Each point is reached from the start by the listed moves, each made 0, 1 or 2 times, or once backwards (-1), plus a little noise. Is the number of moves made odd or even? Then give how often each move was made.

Moves:
(1): 36,35,-40
(2): -28,27,8
Start: -1,2,-37
Points:
-27,27,-26 -> odd (0, 1)
-63,-8,11 -> even (-1, 1)
66,8,-85 -> even (1, -1)

Moves:
(1): 33,-26,15,19,-3,5,1,17
(2): 27,64,-17,20,2,-7,-1,18
(3): 4,8,37,-16,-25,-15,-24,-15
(4): -24,-5,16,43,-6,1,-9,-12
(5): 4,9,24,6,76,-21,-12,-25
(6): -1,7,22,-3,2,42,7,-7
Start: 20,47,-1,2,-18,-21,16,-5
Points:
22,89,-48,62,-100,-48,11,31 -> even (0, 1, 0, 1, -1, -1)
-53,73,67,38,-80,-96,-57,-70 -> even (-1, 0, 2, 2, 0, -1)
-15,81,-9,-1,89,9,33,-38 -> even (-1, 0, -1, 0, 1, 1)

Moves:
(1): 27,12,-15,-4,-7,-4,3,-6,-18,5,-3,-7,-4
(2): -29,32,-8,-4,17,-7,-5,2,-18,1,16,-7,-1
(3): 6,11,30,-6,1,4,-3,-5,2,0,-2,-10,2
(4): 19,2,-6,28,5,14,-23,-23,1,-12,11,2,-2
(5): 15,-3,-5,-18,34,3,10,6,6,-6,5,9,2
(6): -5,4,1,-12,-13,27,7,-1,-1,5,8,3,-2
(7): -7,8,-5,28,7,12,38,-14,14,5,-19,-7,-5
(8): 15,-4,13,17,-1,5,14,25,-7,-3,11,-5,17
(9): 4,19,-10,-5,-16,-14,-11,16,41,-8,3,6,0
(10): 0,2,2,-1,5,-4,6,8,6,42,10,14,6
(11): -12,-12,-15,-6,-13,-20,15,-31,0,-4,36,-10,5
(12): -8,16,13,7,-10,-12,21,0,-18,-15,3,50,0
Start: -28,0,-27,25,-8,53,-10,-11,5,5,15,-8,-14
Points:
-24,-25,-1,-43,7,81,55,-58,77,77,12,-62,-18 -> odd (0, -1, 2, -1, 1, 1, 1, -1, 0, 1, 1, -1)
46,24,-106,-21,-19,19,5,71,63,19,17,-48,-1 -> odd (2, 0, -1, -1, 1, 0, 0, 1, 2, 0, 0, -1)
32,35,-46,88,-39,60,-72,-9,75,-77,41,-12,-8 -> even (0, 0, 0, 2, 0, 0, 0, 1, 2, -1, 0, 0)
-10,-17,-1,25,5,121,101,-18,-6,91,25,78,-11 -> odd (0, -1, 0, 0, 1, 2, 1, 0, -1, 2, 0, 1)
-37,-17,-51,-9,37,43,34,-69,103,-51,67,-80,-4 -> even (-1, 0, 1, 0, 2, 0, 1, 0, 1, -1, 2, -1)
10,45,-108,58,-56,-56,42,-66,-15,33,112,101,-3 -> even (2, 0, -1, 1, 0, -1, 0, 0, 1, 2, 2, 2)
-72,-18,-52,-23,-77,60,65,-73,-55,77,93,-35,-10 -> odd (1, 0, 0, -1, -1, 2, 0, 0, -1, 1, 2, 0)

Moves:
(1): 20,7,-3,-1,-2,-1,5,7,5,-2,-1,-2,18,-11,5,-18,6,-14,1,1,6,6,-8,-8,-7,-9
(2): 7,13,14,-12,0,3,2,-3,6,2,10,6,9,8,15,10,2,-11,16,4,10,0,4,-6,0,-8
(3): 2,8,18,0,-1,3,-15,-14,17,7,-11,-4,3,4,-6,3,3,-1,-7,-2,-7,1,-10,10,6,1
(4): -3,4,-2,7,2,1,4,-10,2,-4,8,0,-4,-15,10,2,0,-10,-4,0,-22,10,0,2,-6,1
(5): 7,-2,0,3,17,12,7,-1,1,-6,-12,5,6,-9,2,13,-2,5,7,12,-5,1,-2,5,0,-5
(6): -12,-2,-2,14,0,11,14,-2,-3,4,-17,-16,7,10,7,12,9,-3,-7,8,1,-15,-20,3,-2,4
(7): 1,-9,17,-3,3,-7,9,-6,2,7,-19,-21,-8,7,-6,2,-4,-1,-4,15,1,-4,-7,10,-1,15
(8): -18,7,3,4,-10,6,-10,22,4,-5,-3,-3,-7,-7,2,-3,-5,-2,-17,-4,-1,-10,7,-11,-5,5
(9): -4,-7,-13,2,-2,3,0,-2,13,-4,-1,6,0,8,2,8,-7,-11,9,11,2,3,-1,0,1,-2
(10): 3,-3,2,-10,1,10,0,-3,4,8,2,-5,-4,0,-4,-5,4,1,6,3,1,-4,4,-3,-4,-7
(11): 0,-3,3,12,-14,5,-1,11,-3,3,7,0,-5,5,-3,-5,-11,0,-7,2,-3,4,-9,-3,1,-6
(12): -4,7,-3,6,-2,-1,1,-1,7,-5,0,8,9,-7,-11,9,2,11,3,-2,-5,-8,7,5,-10,5
(13): 2,-2,-4,-2,3,-9,-9,-2,-11,12,-10,-7,3,-1,-2,3,-2,-2,-3,2,-3,-7,-4,-8,-8,2
(14): -5,14,-7,0,9,-5,11,2,-5,-3,-20,-17,5,2,7,4,-7,0,10,-19,1,-17,9,8,-2,-5
(15): -1,-14,9,-12,0,-6,-3,-2,3,-8,13,-5,9,-10,3,4,6,-14,-2,-15,9,-12,-6,-12,-4,-10
(16): 12,-1,-8,14,-4,11,-11,-10,-1,-9,-7,-5,-11,6,-1,6,2,-7,-5,2,-3,-15,5,12,-10,9
(17): 1,-4,-5,-10,8,-3,-2,5,12,5,0,-13,-1,13,5,24,8,9,-9,2,-9,-21,-6,-1,-4,6
(18): 7,-4,11,15,-12,4,1,4,12,5,3,1,-2,-2,6,1,1,3,-3,-2,7,10,-3,-16,5,-11
(19): 5,0,7,-3,-4,0,-13,10,3,0,3,-8,2,-5,-6,4,8,3,12,1,-1,-1,1,-1,5,0
(20): 1,6,2,14,6,-2,6,8,5,14,2,7,-11,7,7,-13,-8,-7,5,2,18,-3,4,4,5,-6
(21): -1,18,7,3,11,6,-3,-15,12,0,13,-8,-4,-5,-5,12,-4,-3,-7,-7,18,3,1,1,2,-2
(22): 6,0,-1,3,-8,2,10,13,-5,11,-10,5,-3,1,-2,3,0,-10,4,-2,12,3,8,13,5,-7
(23): 4,-6,6,5,4,0,-6,0,1,1,7,2,11,3,-9,-4,2,1,-1,-1,-9,11,13,-4,5,0
(24): -15,0,-9,4,-3,0,0,-1,-4,-2,3,2,13,-15,8,2,-14,20,-6,2,-4,-5,6,7,11,14
Start: 8,-1,-2,1,5,-10,-8,10,-16,0,13,-1,8,9,17,0,0,5,-9,15,-3,13,-6,-7,11,-10
Points:
41,-31,68,-11,34,40,-59,-22,36,13,-82,-121,10,29,-91,97,40,26,-31,61,-33,-86,-79,44,-40,17 -> odd (0, -1, 2, -1, 2, 1, 2, 0, 0, 2, 2, 2, 1, 0, 1, 1, 1, -1, 2, -1, 1, 0, 0, -1)
49,-12,28,39,-1,9,-69,30,5,11,-55,-17,66,-59,-7,-12,-25,4,-18,9,-36,72,14,-28,44,-42 -> even (1, -1, 2, 0, 2, -1, 0, 1, 1, 0, 0, -1, 2, 1, 0, 0, -1, 2, 1, -1, 0, 1, 2, 1)
15,16,19,-51,-44,-3,19,76,-15,29,-5,-35,-5,-13,58,11,-39,-64,86,15,38,37,34,-39,18,-83 -> odd (0, 2, -1, 1, 0, -1, 1, 1, 2, 2, 1, -1, 1, 2, 0, -1, -1, 1, 2, -1, 0, 2, -1, 0)
52,-1,76,-24,-36,47,-80,10,-13,9,57,-60,-7,-5,-10,39,24,-48,-22,35,-16,-16,5,-15,-28,-7 -> even (0, 2, 0, 1, 0, 0, 1, 1, -1, 2, 2, 0, 1, -1, 1, 2, 0, -1, 2, -1, 1, 1, 1, 0)
-30,6,-22,-6,29,-34,-37,-72,15,17,-71,-91,-34,11,-12,116,-47,24,-85,23,-97,-71,-26,88,-28,77 -> odd (-1, -1, 2, 2, 0, -1, 2, 0, 1, 0, 1, 1, 2, 1, 0, 1, 2, -1, -1, -1, 1, 1, -1, 1)
-11,-40,21,-30,8,-56,-48,-41,-32,72,-75,-68,-27,32,-16,-23,-10,7,16,62,-17,-12,-37,62,38,50 -> even (-1, -1, 2, 0, -1, 0, 2, -1, 1, 1, -1, -1, 2, 0, 0, 0, -1, -1, 2, 1, -1, 0, -1, 1)
57,-46,-4,3,-46,3,-20,31,46,12,69,-36,117,-4,11,37,38,-3,38,35,-5,3,-14,-87,-11,-55 -> odd (2, 1, -1, 0, -1, 1, 0, -1, 2, 2, 1, 2, 1, 0, 1, 0, 1, 2, 2, -1, 0, 0, 2, 1)
-1,45,45,45,-25,-20,-26,38,43,23,-72,-60,20,-45,-17,-64,-9,-34,-36,-8,41,-55,17,44,-13,18 -> odd (2, -1, 2, 0, -1, 0, 2, 2, 0, 1, -1, 2, 0, 1, 1, 1, -1, 0, 1, 2, 0, 1, 0, 1)
18,91,-18,26,-15,43,5,38,-18,-37,-65,43,19,-17,20,42,-31,20,-1,-17,-75,-19,40,86,-22,-26 -> even (0, 1, 2, 1, 2, -1, -1, 1, -1, 0, 2, 2, -1, 2, -1, 1, 0, -1, -1, -1, -1, 2, -1, 0)

Moves:
(1): -5,-12,6,0,-1,-1,9,0,-2,-9,0,9,16,3,7,-12,-11,-6,0,0,1,2,-5,-11,5,-7
(2): 9,3,13,-2,-1,-7,1,-9,3,0,0,6,-6,-6,3,-14,-8,5,6,4,4,-2,-4,-5,1,-6
(3): -12,0,-7,4,-2,6,-2,-8,-9,-2,12,1,-11,2,-16,-8,-9,-7,-4,-15,5,2,5,8,7,-2
(4): 7,4,8,-3,-6,-9,-1,10,-4,4,-6,-6,0,8,-2,8,-5,-1,2,1,4,4,-2,7,2,-5
(5): 13,0,6,10,-1,-3,-9,1,-14,1,-4,4,-8,12,-4,5,13,-4,-2,-5,12,-9,0,-5,0,5
(6): 11,-4,9,8,-10,9,2,10,-3,-4,2,6,-5,-1,6,-4,8,-7,0,-10,-1,1,5,8,5,-2
(7): 3,-2,-3,-14,-11,3,7,-7,8,8,1,1,-6,-11,-9,-4,-5,3,-5,11,4,-13,-1,5,-2,5
(8): 0,-5,17,9,3,13,8,3,-7,4,3,-4,0,6,6,-5,0,10,10,5,-6,11,7,-3,2,13
(9): 12,-10,-10,-9,15,-3,0,4,-9,22,2,-2,-3,-1,13,-3,0,14,-5,7,5,-7,-9,-1,11,-16
(10): -10,-6,0,-1,-6,6,-2,4,4,7,3,-9,-1,8,-1,-7,15,-1,11,5,1,5,-6,-2,-8,9
(11): 7,4,-8,-9,7,5,7,-1,4,2,13,0,4,0,2,1,0,1,2,-4,8,-3,9,3,-2,9
(12): -1,-1,5,-1,-1,-9,-8,-17,-2,-7,-3,0,-6,6,5,0,-1,-1,6,-5,2,-8,1,4,-4,15
(13): 3,-2,-8,1,-6,-2,5,2,1,-2,6,12,3,2,-13,0,-5,1,-7,-1,-1,2,3,-2,4,7
(14): 3,5,8,-7,1,-8,2,2,-1,-13,-10,15,-10,-6,6,-3,-4,16,-4,7,-5,-6,12,-3,-5,14
(15): -5,-3,-4,9,12,12,5,-8,12,0,5,-5,-11,4,-2,8,-5,1,-2,2,5,-11,2,-1,1,-10
(16): 9,-20,-8,-8,-5,-12,10,0,8,-11,7,-20,-8,-6,7,2,-1,1,-9,1,7,3,5,-19,-3,4
(17): -6,3,-4,7,11,0,18,-12,3,3,-3,2,8,-2,5,-1,-2,6,-3,5,-4,7,2,2,-7,-3
(18): -3,5,-7,8,-5,6,-1,-8,8,8,5,2,-10,-10,10,1,-1,-1,2,-6,-3,-2,10,-14,-3,-4
(19): 10,-2,-16,-3,9,10,-3,-4,-9,-14,3,1,-2,-3,12,-14,-10,0,-5,6,-5,0,6,2,-3,2
(20): 9,1,-3,-14,5,-1,3,2,-3,-9,-13,7,2,5,9,9,3,-8,0,-4,-11,1,0,-7,-12,-9
(21): -14,8,-7,13,2,-15,1,2,-13,-1,10,-4,2,-5,0,9,2,-7,-2,-5,-1,0,-7,-2,5,-4
(22): -1,-8,4,-8,-13,3,-16,-11,-8,-31,-9,0,-12,0,-4,-3,16,0,11,13,0,-3,20,3,12,7
(23): -4,2,6,-3,3,-3,0,-2,-2,-4,1,-8,-1,4,0,-1,-1,-5,-7,3,5,8,-8,9,12,-6
(24): 1,0,5,2,-13,5,1,1,0,-6,1,-3,7,-4,3,1,3,4,0,-8,7,-2,-7,-5,1,1
Start: -11,-15,1,-3,-3,5,-2,-7,6,-3,-3,-14,-2,2,-8,3,-11,1,2,5,5,3,-3,3,-6,5
Points:
53,28,74,48,62,34,57,4,-53,27,-9,35,4,59,52,3,-31,-22,16,-51,3,38,24,21,-11,-33 -> odd (1, 1, 1, 2, 2, 2, -1, 2, 0, -1, 2, 0, -1, 0, 0, -1, 2, 1, 0, 2, 0, -1, 1, -1)
-4,26,15,100,-47,29,-27,-54,-33,-87,26,45,-58,-13,1,-31,15,13,31,-26,7,-17,49,3,-4,59 -> even (-1, 2, 0, 0, 1, 2, -1, 0, -1, 1, 0, 1, 2, 1, 1, -1, 1, 1, 2, -1, 2, 1, -1, 2)
5,-60,-5,-24,14,-37,59,-43,50,20,19,-14,-31,-22,98,-34,-37,51,5,-31,47,-34,-18,-121,-49,-35 -> even (2, 2, 1, 0, 0, 0, -1, -1, 2, 2, 1, 1, -1, 2, 1, 2, 1, 2, -1, 1, 0, -1, -1, 2)
76,-84,-58,-89,-60,17,28,-53,43,20,81,-31,-59,-33,15,-69,-69,-7,-40,-52,70,-37,-33,-13,10,-16 -> even (0, 2, 2, 0, -1, 2, 2, -1, 2, 1, 1, 2, 2, -1, 0, 2, -1, 1, 1, 1, -1, -1, 1, 2)
43,12,17,-70,14,23,64,-51,16,6,-10,-18,19,-1,57,-38,-64,80,25,34,-2,24,13,17,-82,92 -> odd (-1, 1, 0, 2, -1, -1, 1, 2, 0, 1, 2, 2, 0, 1, -1, 0, 2, 0, 2, 1, -1, -1, 0, 2)
67,-46,-22,10,10,24,-36,-47,-47,2,54,-13,-104,-16,49,-41,-16,-12,-24,-57,63,-49,34,-14,45,-23 -> even (0, 1, 2, -1, 2, 2, 0, 0, 2, -1, 1, 1, -1, 0, 0, 1, -1, 2, 1, 0, 0, 0, 1, 0)
